Rows are points. Each copy is the shape, with its points in the same order, stretched, turned, moved and blurred by noise. Is it also mirrored, or only turned?
In the rows, zero is written as 128.

Shape:
[[ 96 150 179]
 [105 103 143]
 [162 182 111]
 [145 121 148]
 [152 108 126]
 [149 129 127]
 [ 89 127 132]]
Copy 1:
[[137  85 165]
 [100 114 123]
 [189 136  94]
 [125 144 125]
 [118 155 103]
 [133 141 100]
 [122  81 111]]
Copy 1 is: mirrored
Copy 2, 7 rows:
[[ 77 102 168]
 [136  88 143]
 [111 200 117]
 [144 129 154]
 [166 132 139]
 [144 146 137]
 [109  96 125]]
Copy 2 is: only turned

Shape (12 x 6):
[[119 109 135 169 127 130]
 [173 132 130 167 204 111]
 [125 164 155 157 118 116]
 [144 137 166 112  97 132]
 [122 121 135 151 141 107]
 [ 93 154 160  73 132 137]
 [ 85 134  98 103 129 161]
 [108 124 143 158 100 113]
 [115 161 162 110 127  86]
 [107  81 144 152 128 115]
 [123 172  93 102 160 121]
 [ 93 103 101 125 107 130]]
Copy 1:
[[130  95 112 181 129 128]
 [185 118  79 169 172  65]
 [119 155 100 173 112 132]
 [111 149 136 130  87 113]
 [139 123 125 176 139 119]
 [ 67 161 156 118 151 114]
 [ 94 118 131 109 174 159]
 [120 122 132 185 104 148]
 [115 181 153 161 132 121]
 [126  88 149 186 130 118]
 [141 164 120 109 187 140]
 [127  98 150 147 143 168]]
Copy 1 is: mirrored
Copy 2, 12 rows:
[[129 124 145 148  98 119]
 [107  91 103 140 135  48]
 [126 175 151 142 124  94]
 [134 177 133  82 110 117]
 [134 125 142 133 129 105]
 [106 168 136  80 166 150]
 [116 138 104 132 149 180]
 [145 150 161 136 107 125]
 [137 173 161  99 165 102]
 [130 104 159 120 104 132]
 [130 143  92 132 189 121]
 [149 125 130 129 129 169]]
Copy 2 is: mirrored
Copy 3, 12 rows:
[[138  92 131 142 139  94]
 [155 147 153 163 211 106]
 [129 127 175 150 112 100]
 [137 129 135 166  97 146]
 [128 121 133 138 146  97]
 [ 89 145 142 116 122 181]
 [132 105 127  70 137 156]
 [128 101 135 138 106  90]
 [102 167 152 142 113 121]
 [116  93 100 146 143  97]
 [148 163 149  85 156 143]
 [140  97  98  95 123 112]]
Copy 3 is: mirrored
Copy 4, 12 rows:
[[145 154 128 131 113  97]
 [221 131 135 163 163  92]
 [121 156 150 161 132 130]
 [129 117 149 138  95 169]
 [141 128 139 133 137  97]
 [113 102 167  89 148 178]
 [129 136 111  79 150 154]
 [108 144 132 136 111 108]
 [110 103 164 146 147 143]
 [142 119 135 109 105  83]
 [145 115 110 127 192 157]
 [115 123 101  96 121 116]]
Copy 4 is: mirrored

Shape:
[[ 95 134 147 117 135 143 116  97]
 [174 170 125 130  84 148  92 144]
 [ 82 136 101  96 150 144 129 118]
 [113 121 143 137 145 153 145 126]
 [113 142 150 108 136 152 141 125]
 [116  98 106  59 146  99 141  93]
 [ 84 106 108 119 117  99 126 137]
 [ 94 125 131  89 131 115 135 118]
 [159 125 139  97 117 130  77 149]
 [106  68 108  53  85 107 121  99]
 [107 130 134 123 135 142 171 135]
 [154 152 149 104 104 115  83 152]
 [191 129 126 131 106 135  62 142]
 [156 156 131 143  85  80 100 117]]
Copy 1:
[[111 147  95  85 126 128 141 123]
 [146 163 152 154 103 117 122 175]
 [ 67 125 111  89 152 149 133 143]
 [133 126 108 101 143 151 148 126]
 [124 145 127  87 129 150 146 138]
 [ 68 109 134  68 105 169 106  97]
 [ 81  85 110 116 111 144 155 137]
 [ 88 117 123  81 110 149 146 127]
 [142 127 143 103  83 122  96 165]
 [ 75 103  97  94  55 186 106 113]
 [114 122 130 106 140 171 165 127]
 [142 138 153 107  83 110 123 170]
 [158 136 145 140  91 107  83 166]
 [126 138 152 149  82  96 148 131]]
Copy 1 is: mirrored
Copy 2, 14 rows:
[[107 117 138 157 143 148 114 116]
 [148 181  87  97 138 128 101 133]
 [ 89  78 120 136 124 159 114 138]
 [126 133 136 171 138 141 148 128]
 [110 138 140 141 138 155 134 124]
 [101  45 124  92 127 139 152  96]
 [130  91 141 127  89 125 114 138]
 [107 100 135 123 121 145 129 113]
 [158 117 126  86 171 132 115 143]
 [142  33 124  87  90 157 111  80]
 [111 135 129 154 115 151 162 129]
 [144 149 132  80 149 124 110 139]
 [178 136  95  97 169 103 102 144]
 [131 172 111  97 114  80 108 112]]
Copy 2 is: only turned

Shape, 14 rows:
[[157  87  73 106 153 133 148  88 124]
 [101 107 130 127 158 136 163 172  88]
 [165  90  91 101  89 160 126  87 144]
 [138 145 124 128 162 120 147 109 145]
 [126  95 144 126 110  99 120 107  77]
 [188 130 158 132 104 119 105 149 117]
 [150  98 152 112  87  96 112 126 132]
 [105 135  95  96 137 136 162 144  91]
 [154 101  94 163 144 153 117 145 176]
 [137  83  86 141  98 149 107 158 103]
 [144 132 122 138  90 163 175 120 146]
 [153 151 128 117 174 146 135 124  89]
 [150 128  98 152  99 123 154 125 172]
 [142 124 137 133 135 143 105 126 123]]
Copy 1:
[[137 140  73  87 173 133 105 129 114]
 [ 81 116 122 108 123 111 124 192 114]
 [160 102  81  92 149 167 124 101 123]
 [121 161 126 111 138 116 131 116 132]
 [ 83  65  89 134 128 106 119 120  93]
 [129  97 125 179 115 149 108 126 107]
 [138  67  96 145 123 118 131 116 129]
 [ 98 133 102  76  92 115 119 160  90]
 [150 158 104 134 163 168 136 144 182]
 [108  95  71 124 124 169 114 161 127]
 [134 116 124 104 130 167 169 123 109]
 [ 91 150 142 121 131 125  88 135  90]
 [149 141  95 127 138 153 173 117 140]
 [107 119 124 135 131 142 112 121 133]]
Copy 1 is: only turned
Copy 2 (14 x 9):
[[143 106  31 142 153 109 174  87 131]
 [124 149 121 182 148  99 169 150  85]
 [117  85  42 119 127 164 138  93 121]
 [163 145 123 124 135 116 157  94 130]
 [117  93 118 105 140  75 141 124  91]
 [180  68 136 123 120 143 111 146 107]
 [134  77 126 100 123 118 117 138 137]
 [121 170  86 138 154 122 188 147  90]
 [171 124  79 183 116 137  84 104 131]
 [127 111  49 167 130 123  91 149  77]
 [122 124  96 130  78 158 151 100  99]
 [172 127 119 144 168 128 179 113  79]
 [151 135  87 124  80 131 118 107 137]
 [153 113 124 138 148 131 115 114  98]]
Copy 2 is: only turned
Copy 3, 14 rows:
[[114 155  84  84 145 124 148  78 155]
 [102 133 101  67 149 133 149 155  83]
 [112 120 123 136 116 149 127  86 183]
 [134 169 121 107 148 116 140 148 142]
 [113 123 119 136 128 124 121  77  77]
 [176 101 146 127 130 138 107 111 134]
 [129  97 150 148 112 122 139  85 122]
 [ 91 154 125  51 129 128 130 124 123]
 [140 114  79 123 121 113 133 154 175]
 [109  87  91  96  88 125 110 100 135]
 [129 145 136 122 109 176 154 159 163]
 [142 162 122  79 161 133 100 126 134]
 [139 140 119 126  92 136 156 143 167]
 [134 125 129 129 134 135 105 129 136]]
Copy 3 is: only turned
